Every row gives one point. Each copy is the shape, with its points in the same order, stretched, turned, moved and blurred by noise. Some copies are also mirrored. Which?
In the rows, zero is written as 128.

Shape, 6 rows:
[[168 186]
 [114 168]
 [ 93 115]
 [ 88 128]
 [175 112]
 [156 105]]
Copy 1, 6 rows:
[[197 102]
 [165 147]
 [105 145]
 [118 157]
 [128  66]
 [110  81]]
Copy 1 is: only turned
Copy 2:
[[190 180]
 [110 167]
 [ 88 103]
 [ 79 125]
 [190  89]
 [164  76]]
Copy 2 is: only turned

Shape (7 x 3):
[[104 140 162]
 [ 82 102 167]
 [202  84 161]
 [160  96 127]
 [113 149 115]
 [107 153  89]
 [221 150  81]]
Copy 1:
[[107 103 164]
 [110  85 123]
 [ 89 162  53]
 [134 142  89]
 [147 124 167]
 [184 113 177]
 [171 218 125]]
Copy 1 is: mirrored
Copy 2 (7 x 3):
[[136 174 141]
 [120 196 103]
 [ 68 119 175]
 [110 115 142]
 [162 132 137]
 [181 112 128]
 [142  39 206]]
Copy 2 is: only turned
Copy 3, 7 rows:
[[111 126 172]
 [ 91  89 176]
 [195  99 150]
 [151 102 133]
 [108 136 139]
 [ 99 142 122]
 [198 164  96]]
Copy 3 is: only turned

Shape:
[[130  75  98 147]
 [120 140 174 111]
 [100 109  91 117]
 [ 35 191 171 154]
 [150 159 122 125]
 [148 133 112 138]
 [151  75 132 140]]
Copy 1:
[[124 134  64 108]
 [136 122 163  98]
 [ 80 139  92 104]
 [116 216 206 117]
 [104 114 140 136]
 [111 124 111 131]
 [155 116  86 101]]
Copy 1 is: mirrored
Copy 2:
[[143  74 132  91]
 [ 82 159 146 108]
 [121  79 121 127]
 [  7 166 222 150]
 [149 132 143 144]
 [151 110 142 129]
 [141 102 130  75]]
Copy 2 is: only turned
Copy 3 (7 x 4):
[[102  99 160 139]
 [135 168 120  98]
 [ 69 123 145 160]
 [106 238 162 142]
 [140 134 104 163]
 [127 118 121 159]
 [130  96 151  96]]
Copy 3 is: only turned

Shape, 12 rows:
[[ 63  57 126 142 114 173]
 [ 56 141 120 149 140 185]
 [170  88 138  98 121 196]
 [151 135 204 104 153  67]
 [ 85  93  92 129 181 101]
 [159 152 190 156 153 139]
 [116 141 139 194 145 130]
 [107 134  94  95  86 147]
 [123 138 120 101 135 147]
 [111 122 149 170 138 136]
 [122 159 110 163 195 147]
 [128  94 136 178 115  90]]
Copy 1 (12 x 6):
[[108  28 101  56 161 174]
 [ 76  52 140 134 157 123]
 [139  80  81 134  86 208]
 [201 213 154 148 176 138]
 [148  92 147  60 150  55]
 [159 174  98 187 169 139]
 [111 138  90 131 177  92]
 [ 60  89 156 109  84 159]
 [113 108 150 139 108 136]
 [124 124 101 121 173 122]
 [128 121 121 155 146  47]
 [127 146  87  70 168 113]]
Copy 1 is: mirrored
Copy 2, 12 rows:
[[ 39 100  99 138 104  88]
 [ 75 122 127 169  71 165]
 [ 77 212 101 125 146  91]
 [177 172 174  51  85  75]
 [ 51 115 185  74 137 108]
 [161 177 186 141  73  91]
 [132  99 197 161  91  97]
 [121 140  68 114 167 149]
 [111 173 122 108 134 139]
 [126 115 174 144  89  89]
 [ 98 153 219 149 105 146]
 [139  80 179 117 136  49]]
Copy 2 is: mirrored
Copy 3:
[[ 87 156  65  99 165 158]
 [115 180 103 136 120 192]
 [202 134  77  74 137 117]
 [132  88 211 110 132 119]
 [ 70 178 127 141 159 104]
 [192  75 174 147 142 179]
 [138  95 142 186 145 188]
 [109 152  69  92  83 120]
 [133 145 103 115 103 123]
 [122 108 130 154 148 172]
 [148 152 152 190 134 165]
 [ 96  74 130 154 168 128]]
Copy 3 is: only turned

Shape, 13 rows:
[[184 108  46 127 138 102 148 177 181]
 [134  83 156  89 128 114  94 128 112]
 [171 118 153 118  72 158 102 125 112]
 [152 129 145 121 115  92 112 170  92]
 [206 158  72 159 142  61 145 166 177]
 [ 61 135 168 109 136 156 163 132 136]
 [ 60 102 149 149 123 112 147  82 151]
 [120 107 166 103 102 150  62 149  98]
 [108 127 162 126 164 138 120  94 134]
 [ 62 161 137  88 132 129 112  89 161]
 [104 123 128  98  83 112 108 127 109]
 [166 134  55 178 138 106 103 180 146]
 [186 138  35 150 163  98 163 134 116]]
Copy 1 (13 x 9):
[[108 114  32 104  30 174 181 124 159]
 [181 134  98 120 126  59 112 141 125]
 [177 162 146 107 114 113  55 140 175]
 [164 172 120 114  79  90 125 172 108]
 [102 189  60 133  25 163 209 101 158]
 [164  76 172 153 163 129 138 119  73]
 [ 97  90 146 167 186  90 166  99 118]
 [217 152 119 123 151  98  72 191 128]
 [163 121 116 190 147  99 129  91 106]
 [149 121 105 137 201 131 137  82  80]
 [142 150 119  91 157  97 104 149 104]
 [104 172  43 149  59 181 150 171 149]
 [ 56 154  32 149  12 132 137 108 116]]
Copy 1 is: only turned
Copy 2:
[[179  79  91 169  87  58  85 198 236]
 [167 122 160 129  90 148 157 134 139]
 [211 155 111 143  95 170 105  83 132]
 [166 159 152 175 104  99 145 128 115]
 [178  96 142 202 124  23  48 149 219]
 [ 65 117 117  55 132 139 157  93 135]
 [ 75  96 171  29 108 142  75 113 129]
 [168 168 132 124 108 198 151 126 122]
 [ 92  75 160 107 162 141 111  97 137]
 [124 110 139  25 197 147 123 126 170]
 [183 150 133  79 120 133 126 133 130]
 [153 120 104 175 115  84  36 195 178]
 [158  59  96 179 149  23  52 183 159]]
Copy 2 is: only turned
Copy 3 (13 x 9):
[[133 116 115 130 116 236 151 193 144]
 [144 133 150  87 157 125 156 110 132]
 [172 166 116 152 166 130 152 106 137]
 [129 154 129 122 162 145 145 115  82]
 [130 124  80 146 120 188 132 211 103]
 [ 86 118 184 138  99 125 137  78 144]
 [117  89 139  99 105 108  92  89 156]
 [127 151 158 124 191 114 143  97 134]
 [134  96 162 128 119  90 128 128 135]
 [ 98 133 179 122 104 103  92 140 175]
 [134 165 152 109 149 148 109 104 138]
 [128 108 116 155 162 199 105 187 112]
 [180 113 141 145 103 209 114 196  85]]
Copy 3 is: mirrored

Shape (17 x 11):
[[ 93  99 148  75  96 162 178 132 135  87 186]
 [131  79 152 131 102  84 121 120 198 129  77]
 [ 77 118 191  81 118 114 141  67 181  77 119]
 [167 180 116  80 179 143 129 153  99  91  77]
 [119  81 151 108 139 169 102  67 174 127 163]
 [ 88 143  62 108 122 198 196  96 139 180  67]
 [147 119 188 159 149 137  82  72 151 141  73]
 [124 177  98  79 187 124 189 124 194  94 178]
 [137 203  98  63  80 122 164  95 147 176  79]
 [ 99 106 185  91 138  82 120 181 115 139 129]
 [175 154 118 158 163 114  78 188 171  71 140]
 [112  89 169 136 109 138 125 177 200 154  75]
 [ 99 110 164 149 124 126 188 116 112 137 125]
 [169  81 196 171 108 164  91  96 140 141 165]
 [177  89 157 152 132 174 122  86 211 185 106]
 [ 66 153 155 122 102 185  79 183 169 100 106]
 [119 198  57  91  82 176  71 117 114 131 147]]
Copy 1:
[[ 97 161 148 156 159 203 127 165 103 146 134]
 [ 73 128  82 125 132  69 154 173 120 133 155]
 [ 94 167 159 135 107 144 135 229 129 169 132]
 [155  34 114 125 104 117 105 171  75 130  85]
 [140 130 105 118 117 162 109 164 152 192 157]
 [197 156 129 105 204  96  62 193 100 135 133]
 [161 101 105 145  87  67 131 163 156 171 136]
 [113 108 113  88 100 194  62 208 109 100 141]
 [164 105 180 111 148  87  76 206  54 130 180]
 [102 132 125 123 100 127 212 147 107  81 139]
 [ 63  18  79 119  90 133 111 113 143 104 100]
 [ 96 114  95 126 169  84 167 162 152  86 156]
 [141 197 129 160 131 112 138 159 116 116 128]
 [146 124 107 182 109 130 137 103 162 177 165]
 [170  98  70 140 132 102  95 164 159 151 200]
 [ 89  80 169 121 168 125 146 151 180 117 103]
 [140  64 190  98 153 142  65 116  99 176 128]]
Copy 1 is: only turned
Copy 2, 17 rows:
[[127 131 164 198  78 180 132 162 153 184 170]
 [ 79  90  87  71 108 138 124 139 165 152 128]
 [107  76 176 111 116 145 132 191 184 203 151]
 [119 167 130 116 138  94 106 153 235  85 139]
 [161  98 123 139  71 169 123 176 101 183 120]
 [146  93  87 180 101  97  39  72 190 157 157]
 [136  71 115  95 138 105 123 156 157 134  60]
 [133 134 173 158 116 125 110 173 121 137 216]
 [128 115 117 118 214 149  38 106 219 136 152]
 [133 150 142 110 148 136 208 127 184 149 144]
 [ 87 179 123  98 114 102 129 174 106 111 114]
 [ 89  90  65 129  97  96 160 122 171 152 139]
 [120  87 145 164 102 139 147 100 164 142 139]
 [141  81 110 151  95 176 144 160  86 142  46]
 [151  50  55 137  87 148 115 161 101 127 103]
 [ 82 141 108 172 141  79 134 144 142 217 127]
 [148 184 130 127 202 164  24 117 116 169  99]]
Copy 2 is: mirrored

Shape:
[[ 71 127 132 115 169  89 125  94 164 132 138 161]
 [139  82  77 112 111  58 131 187 153  99  88 154]
 [120 152 136 150  86 146 152  79 155 149 157  58]
 [100 159 111 180 178 144 196 119 114  82 105 153]
 [181  70 131 161  65  87 152 172 136 130 154 152]
 [ 88 156  92 160 179 139 151 170 143 133  48 111]
 [176 150 144  88 104 116 129 147 103 104  72 102]
 [124 185 163 164 149 104  91 150 137  77  89 172]
 [146 186 178 122 129  61 195  75 157  87  75  67]
 [133 182  97  74 131 153 129 186 117 107 146  60]
 [179  65  86 167  72  82 158 118  82 162 110  82]
 [150 166 130  89 181  79 119 141 178 142 125 157]
 [184 154 167  71 123  72 136 132 187  95  89 118]
 [173  62 151 118  90 150 138 110 182  86  50 165]
 [185 181 134  75  82  71 125  64 146 164 169 153]
 [129 105 147 172 177 138 135 115 140  51 142  87]
 [150 103 176  78 101 153 113 144  71 146 121 115]]
Copy 1 (17 x 12):
[[148 155 107 177  60 150  89 143 166  91 109  88]
 [ 79 111  57  85  77 113  90 127 120 110 175 117]
 [188 136 148 134  98 125 128 134 106 217  54  82]
 [157 202 138 121 122 167 177 175 131  39 139  79]
 [116 110 157  78  75  77 136 152 109 170 141 177]
 [146 125  77 116 150 159 140  97 148  87 173  51]
 [100 123  81  72 181 164 109 148 143 154 111 135]
 [150 182  89 111 160 131 106 124 186  38  84 146]
 [102 241 102 120 131 151  99 149 178 168 101  74]
 [183  72  89 115 193 133  72 200  84 165 102 110]
 [ 66 128  93 104 107 125 185 106  96 221 151 128]
 [151 111  76 130 116 124  82 190 215 112 115 115]
 [ 92 144  92  83 114 118  67 167 207 155 102 108]
 [ 54 108 137  51  68 141 130 115 170  91 128  94]
 [158 127  84 103  72 137  88 229 180 215  19 150]
 [112 195 156 159 161  76 145 134 119  55 108  80]
 [124  86 152 115 170 184 117 131 123 176 117 172]]
Copy 1 is: mirrored
Copy 2 (17 x 12):
[[126 116  96 147 145 179 121 102 161  85 100  63]
 [193 164 128 120 127 108  95  82  86 115 100  73]
 [ 72 169 114 139 132 171 130 105 176 132 214 140]
 [132 143 196 172 109 149 125 109 139 122  71 137]
 [154 149 103 119  82  82  84  97 123 190 163  76]
 [156 185 214 166 121 118 134 141 136  75 123 136]
 [145 171 156 120 124 145 180 136  74 135 142 160]
 [121 129 180 174 148 126 178 118 111 113 143  85]
 [128 212 144 167 113 217 169 102 106 135 136 109]
 [125 173 148 119 211 162 141 163 100 152 154 202]
 [129 188 155  85  50 138  76  90 103 119 179 104]
 [190 136 125 143 159 172 131 134 132 133 127  82]
 [184 167  99 157 139 164 168 116  93 151 141 105]
 [170 115  86 180  50  77 170  75 112 103 117 129]
 [151 142 105  76 157 219 143  86 156 169 185  80]
 [ 86 109 114 209 112 148 120 118  92 111 120 143]
 [108 126 103 103 110 124 173 166 102 137 139 165]]
Copy 2 is: only turned

Shape:
[[161 216  88 175 131 163 112  90 152 132 134 149]
 [130 112 157 101 125 150  74 162 121 107 223 114]
 [121  96 163  91 114 120 122 103 193 125 144  95]
 [135 108 129 150  69  75 109 128 159 134 101  91]
 [173  88 139 108 157 147 115 160  83 135 152 167]
 [139 142 160 163 112  86 142  76 180 165  98  83]
 [152 163 125 148  58 151 157  94 164 164 125  99]
 [149 145  77 112 164  98 157 124  82  68 133 105]
 [ 96  83 173 116 141 206 110 132 108 136 169 119]
 [157 163 107 163  83  59 164  74 136 180 135 113]
 [159 167  63 149  69 147 161  88 163 167  97 180]
 [113 149 117  96 112  75 106 130 153 189  90  67]
 [ 99  90 165 103 149 118  87 146 126  92 158 165]
 [ 84  90 172 142 170 168  92 166 105 132 189 142]
 [128 187 144 112 116 116 144 144  63  83 123 155]
 [106 162  89 132 103  96 176 117 158 150 145 133]
 [145 111 185 125 163 193 132 210 153 128 181 158]
 [145 129 171  64 165 163 112 138  98 116 190 189]]
Copy 1 (18 x 12):
[[ 76 148 121 172 127 131 153 174  54  98 175 103]
 [211  96 107 123 167 110 116 161 190 136 160  74]
 [115 106  74 134 139 175 133 146 220 116 138 125]
 [ 86  71  84  96 102 170 168 130 159 120 172 143]
 [166 130 139 113 138  68 126 132 133 177 105 150]
 [ 51  96  93 151 142 200 146 129 146 120 179 163]
 [ 87 117 104 118 104 215 125 172 122 130 164 128]
 [ 66 171 175  78 120  99 158  68 112 124 138  90]
 [175  87 134 147 148 118  59 150 168 146 105 111]
 [ 43 137  71  91 134 190 140 125 101 158 213 153]
 [ 60 168  74 101  77 166 138 189  65 142 132 141]
 [ 69  62  53 152 143 186 184 123 168 191 137 105]
 [166 116  88 151 136  67 125  96 171 112 114 118]
 [196  69 131 135 174  88  77 135 140 124 101 113]
 [135 176 127 135  69  98 144  23  80 139 148 118]
 [ 85 148  78  85 137 181 133 122  95 124 136 109]
 [242 117 160 133 164 123 121 167 139 115  74 139]
 [194 185 106 168 143  68 108 112 154 168 109 111]]
Copy 1 is: mirrored
Copy 2:
[[117 193 179 137 126  74 125 157 120  84  15 146]
 [146 112  46 160  77  49 156 157  99 120 138 226]
 [129 138 159 180 105  96 138  88  84 141 188 176]
 [133  93 171 187  82  86  76  76 136 138 149 118]
 [140  89  94 195 149 116 163 188 146 122 111 146]
 [146 184 212 166 111  84  68  89 119 160 144 117]
 [110 205 142 181 102  82  83  97 123  92  99 105]
 [ 71  85 147 122 165  85  60 193 142  84 131 146]
 [125 144  45 157 111 118 172 141  41 167 142 176]
 [106 194 167 174  95  89  32 121 202 112  96 113]
 [ 76 178 181 187 111 151 131 114 168  65  43  76]
 [109 129 162 126 126  72 101  51 136 181 144 115]
 [151  77 114 136 105 141 177 146 101 143 146 184]
 [152 128  55 130  78 112 189 178  60 179 133 188]
 [137 109  91  80 156 124  69 178 154  78 100 109]
 [ 72 178 149 128  82 117 107 138 158 106 118 113]
 [175 146 103 155 105  94 225 205  77 124 150 140]
 [155 127  65 139 158 124 189 186 128 103 117 193]]
Copy 2 is: mirrored
